Rows are points. Before rounding, the points of a table are all equally far from one centre. They may lie mostly on one side of it. Write the centre, to within rounding.

Points (8 x 3):
0: -0.12 +2.29 -2.68
1: -0.76 +1.30 -0.44
2: +1.54 +0.47 +0.02
3: +0.36 +1.46 -2.70
4: +0.87 +1.34 -2.76
5: -0.90 +2.77 -1.69
6: -0.45 +1.06 -1.66
7: +0.45 +0.31 -0.86
Centre: +1.06 +2.38 -0.88

Points:
0: +1.38 -0.34 +0.93 -2.95 -0.74 -1.45
1: +2.35 -0.85 +1.57 -2.72 -0.27 -0.53
2: +2.13 +0.67 +0.04 -2.77 -0.11 -1.13
3: +2.91 -0.62 +1.14 -2.35 -0.44 +0.76
4: +2.15 +0.70 +0.83 -2.45 +1.36 +0.30
5: +2.59 -0.09 +0.57 -2.81 -0.90 -0.29
6: +0.93 -0.03 +2.04 -2.37 -1.35 +0.97
7: +0.96 -0.26 +1.94 -2.82 +0.89 -0.31
8: +2.65 +0.23 +1.95 -2.01 -0.28 +0.92
9: +1.90 +0.89 +1.14 -2.76 -1.10 -0.21
Centre: +0.97 -0.24 +0.47 -0.59 -0.13 -0.07

Points (11 x 8):
0: +3.32 -0.45 +0.50 +1.04 -0.13 -0.75 -0.33 -1.86
1: +3.15 +1.01 -1.23 +1.53 +0.25 -0.59 +0.58 -2.26
2: +1.92 +0.55 -2.69 +2.52 -1.79 -0.91 +1.08 -1.50
3: +2.67 +0.89 -2.18 +1.65 -0.12 -0.95 -0.31 -2.48
4: +3.22 +0.34 -1.42 +2.39 +0.08 -1.00 -0.15 -0.64
5: +3.59 +0.56 -0.90 +1.28 -1.19 -0.07 +1.19 -1.74
6: +2.82 +0.72 +0.21 +0.78 +0.56 -1.27 -1.28 -1.20
7: +2.57 +1.18 -0.54 +0.43 -0.64 -2.09 +1.53 -2.08
8: +1.30 +0.86 -0.81 +2.34 -0.01 +0.73 +1.99 -2.54
9: +1.71 +0.78 -0.52 +0.63 +0.39 -1.73 +0.43 -3.39
10: +1.72 +0.44 -1.23 +1.20 +2.37 -0.95 +0.24 -1.96
Centre: +0.50 -0.20 -1.08 +0.29 -0.53 -0.22 +0.37 -0.66

Points, 15 rows:
0: -0.61 +2.86 -1.02 +0.39 -0.88 +2.23 -0.39 +1.18 -0.46 +1.84 -1.95
1: -1.56 +2.23 +1.04 +2.27 -0.60 +0.83 -2.61 +1.41 -0.44 +1.49 +0.19
2: -2.29 +0.88 -2.34 +1.86 -2.09 -0.01 -1.81 -0.32 -0.43 +1.89 -1.38
3: -2.32 +1.38 -1.91 +0.87 -0.20 +2.43 -0.08 +1.16 -0.63 +0.55 -0.98
4: -1.87 +1.77 -1.53 -0.21 +1.36 +1.45 -0.36 +1.03 +0.31 +3.03 -1.04
5: -2.32 +3.66 -2.69 +1.30 +1.28 +1.10 -0.58 +0.14 -1.98 +1.91 -0.38
6: -2.13 +1.25 -1.97 +1.94 +0.28 +1.40 +1.20 +1.65 +0.04 +0.11 -0.22
7: -1.23 +2.19 -1.59 +0.05 -0.18 +0.94 +0.26 +0.18 +1.38 +1.63 +0.84
8: -0.84 +1.60 -2.17 +2.90 +0.48 +1.33 -0.81 -1.48 -1.36 +2.13 +0.77
9: -2.45 +1.73 -2.74 +0.26 -0.10 -0.86 +0.72 -2.05 -3.26 +2.40 +0.08
10: -2.24 +3.46 -1.06 +2.10 +0.95 +1.47 -0.14 -0.38 -0.56 +0.82 -1.81
11: -1.86 +1.18 -0.58 +0.95 -1.10 +2.26 -0.28 -0.90 -0.42 +2.26 -0.49
12: -2.38 +1.60 -2.39 +1.02 +0.98 +0.53 -0.83 +1.04 +1.30 +1.38 -0.73
13: -4.20 +2.61 -1.40 +1.50 -0.33 -0.55 -0.99 +0.60 -0.32 +1.75 -0.07
14: -0.98 +2.67 -0.01 +0.34 +0.03 +1.28 -1.10 -0.28 +1.00 +2.32 -1.80
Centre: -0.53 +1.27 -0.55 +0.81 +0.33 -1.18 -0.27 +0.44 -1.81 +1.11 -0.64

Points, 16 rows:
0: -0.52 +1.85 -2.75 -2.07 +2.00 -2.95 -2.06 -0.57 -0.59 +0.73 +0.78 +1.39
1: -0.30 +0.88 -2.63 -1.93 +2.29 -1.83 -0.93 +0.01 +0.23 -1.54 +2.29 +0.08
2: +0.38 +0.11 -1.17 -1.04 +3.09 -1.99 -0.25 -0.34 -1.55 -0.95 +0.62 +0.58
3: +0.59 +1.15 -1.57 -1.55 +1.37 -2.71 -3.15 +1.18 -0.40 -0.58 +1.07 +1.74
4: +1.51 -0.59 -1.57 +0.57 +1.54 -1.36 -1.10 +0.32 -0.16 +0.40 -0.04 +1.83
5: -0.15 +0.80 -1.54 -1.50 +1.82 -4.26 -0.23 -0.78 -0.49 +0.33 +1.92 +2.37
6: +0.26 +0.72 -2.56 -0.03 +2.59 -2.97 -1.12 +0.56 +0.26 -0.87 +1.06 +0.67
7: +0.72 +0.68 -2.74 -2.34 +2.04 -1.80 -0.16 +1.07 -1.02 +0.02 +0.19 +1.14
8: +0.93 +0.22 -2.65 -2.51 +1.19 -2.25 -1.33 -0.30 -0.25 -1.19 +1.62 +1.84
9: +0.42 +0.75 -2.16 +0.02 +1.68 -3.69 -0.43 +0.18 -0.38 +0.32 -0.04 +2.37
10: -0.30 -0.21 -3.18 -1.55 +1.82 -2.35 -0.56 +0.17 -0.23 -0.39 +1.76 +2.41
11: +0.36 +0.51 -2.28 -0.54 +0.43 -3.12 -1.81 -0.59 -0.11 -1.07 +1.03 +2.97
12: -0.66 +0.65 -1.92 -1.95 +1.31 -3.77 -0.75 +0.83 -1.32 +1.14 +1.42 +2.62
13: -1.65 +0.63 -1.54 -1.24 +2.95 -2.95 +0.50 -0.80 -0.10 -0.33 +0.28 +1.62
14: -0.52 -1.51 -2.50 -1.43 +1.93 -1.76 -1.19 +0.28 +0.80 +0.43 -0.02 +1.37
15: +0.06 -0.25 -2.31 -2.15 +2.00 -1.72 -2.40 -0.71 -0.56 +1.66 +1.15 +0.76
Centre: -0.62 +0.84 -0.64 -1.03 +0.23 -1.72 -0.63 +0.02 +0.01 +0.31 +1.08 +0.74

Points:
0: +2.84 +0.55 -2.00 -0.19 +0.06 +1.14 +0.28 -1.40 +0.87 -1.76 -0.76 -1.01 +0.33 -1.09 +0.02 -0.95 +1.14 +0.98
1: +1.15 +1.04 -1.51 +1.75 +1.75 +0.89 -1.02 -2.19 +2.32 -1.08 -2.20 -1.09 +0.60 -0.57 +0.61 +0.70 +2.61 +0.15
2: +0.75 +2.59 -1.35 +0.93 -0.04 -0.52 +1.27 -1.32 +0.61 -1.85 -0.27 -1.25 -0.06 -0.35 +1.15 -2.07 +2.95 +1.94
3: +1.35 -0.67 -0.67 +1.10 -0.75 -0.03 +1.59 -2.01 +0.49 -0.53 -2.50 -1.44 +0.19 -2.57 +1.46 -1.35 +1.66 -1.75
4: -0.79 +2.75 -2.21 +1.65 +1.45 -1.07 -0.10 -2.24 -0.34 -0.81 +0.34 +0.07 -1.07 -2.51 +0.90 -0.55 +2.19 -0.01
5: +1.84 -0.24 -1.28 +2.10 +1.07 -0.85 +0.24 -1.08 +1.08 -3.74 -1.55 -0.56 -0.73 -1.13 +3.31 -0.13 +2.13 +1.71
6: +0.94 +0.01 -0.29 +2.42 +3.53 +0.38 +2.33 -0.26 +0.81 -2.43 -1.67 -1.46 -1.28 -0.84 +3.07 +1.25 +0.79 +1.86
7: +2.00 -0.83 -1.68 +3.27 +0.72 -0.51 +1.15 -1.88 +0.58 -2.48 +0.96 -1.15 -0.18 -0.86 +0.93 +0.02 +1.99 +2.94
8: +1.24 +1.49 -0.51 +2.01 +2.13 +0.86 +0.93 +0.86 -1.89 -1.15 -3.30 -0.31 +0.70 -2.64 -1.10 +0.88 +2.65 +0.99
9: +1.06 +1.78 -1.05 +1.34 +1.34 +1.35 +1.59 -2.84 +0.67 +0.81 -0.93 -1.96 +1.80 -0.50 +1.51 -0.99 +1.18 +1.79
10: -0.15 +2.32 -1.01 -0.26 +1.21 +1.29 -0.07 +0.56 -2.25 +1.75 +0.65 -1.38 -0.57 -1.56 -0.26 -0.26 +2.20 +1.59
11: +1.67 +0.07 -2.84 +1.18 +1.23 -0.38 +0.62 +0.83 +0.52 -1.70 -2.78 +0.13 +0.64 -1.94 +2.93 -2.26 +2.42 +2.41
12: +1.95 +0.11 -0.92 +1.91 +0.17 +1.33 +1.68 -2.72 +1.09 -1.23 +0.27 -0.77 +0.63 -1.93 +0.64 -0.99 +1.28 -0.70
13: +0.58 -0.63 -2.29 +1.33 -1.70 +0.98 +2.54 -0.08 +1.40 -3.09 -1.01 +0.33 -0.24 -1.01 +1.95 +1.81 +1.87 +1.41
14: +2.33 -0.18 -1.08 +1.93 -0.68 +1.41 +3.80 -2.22 -1.32 -1.88 -1.44 -0.76 -0.80 +1.36 +1.15 -1.74 +2.08 +1.72
15: +0.94 +0.63 -0.77 +2.43 -0.40 +2.28 +1.66 -1.23 +1.66 -2.30 -0.69 -0.67 +1.47 -0.69 +1.90 -1.25 +2.22 +0.92
16: -0.03 +1.62 +2.14 +1.94 +0.85 +0.79 +0.22 -3.29 +0.07 -0.65 +0.03 +0.87 +0.98 -1.18 +1.28 +0.20 +1.16 +2.70
17: +0.57 +1.04 -2.20 +0.20 +0.62 +0.85 +0.34 -1.59 +1.00 -1.94 -3.44 -0.29 +0.29 -0.24 +0.83 -2.17 +0.78 +2.60
18: +0.95 -1.64 -1.75 +2.85 +0.87 -0.89 +1.88 -2.46 -1.03 -1.70 +0.60 -2.86 +1.69 +0.55 +2.83 +0.49 +3.54 +1.73
19: +0.40 +0.40 -1.66 +0.86 +0.20 +2.24 -0.22 -2.30 +0.35 -3.79 -0.55 +0.42 -0.77 +0.34 +1.84 -0.50 +0.15 +1.42
20: +1.77 +0.94 -0.45 +2.41 +0.43 +0.48 +1.73 -1.98 +1.42 -0.88 -3.03 -1.20 +1.60 +0.97 +0.11 -1.04 +1.65 +1.51
21: +1.50 -0.33 -1.65 +1.42 -0.66 +0.66 +2.94 +0.24 +0.62 -2.57 -0.74 -0.96 +0.01 -1.97 +0.09 -1.22 +0.75 +0.79
Centre: -0.49 -1.31 -0.85 +0.83 +1.45 +0.02 +1.18 -0.68 -1.29 -0.11 -1.11 +0.86 +0.07 +0.24 +1.32 +0.18 +2.33 +0.84
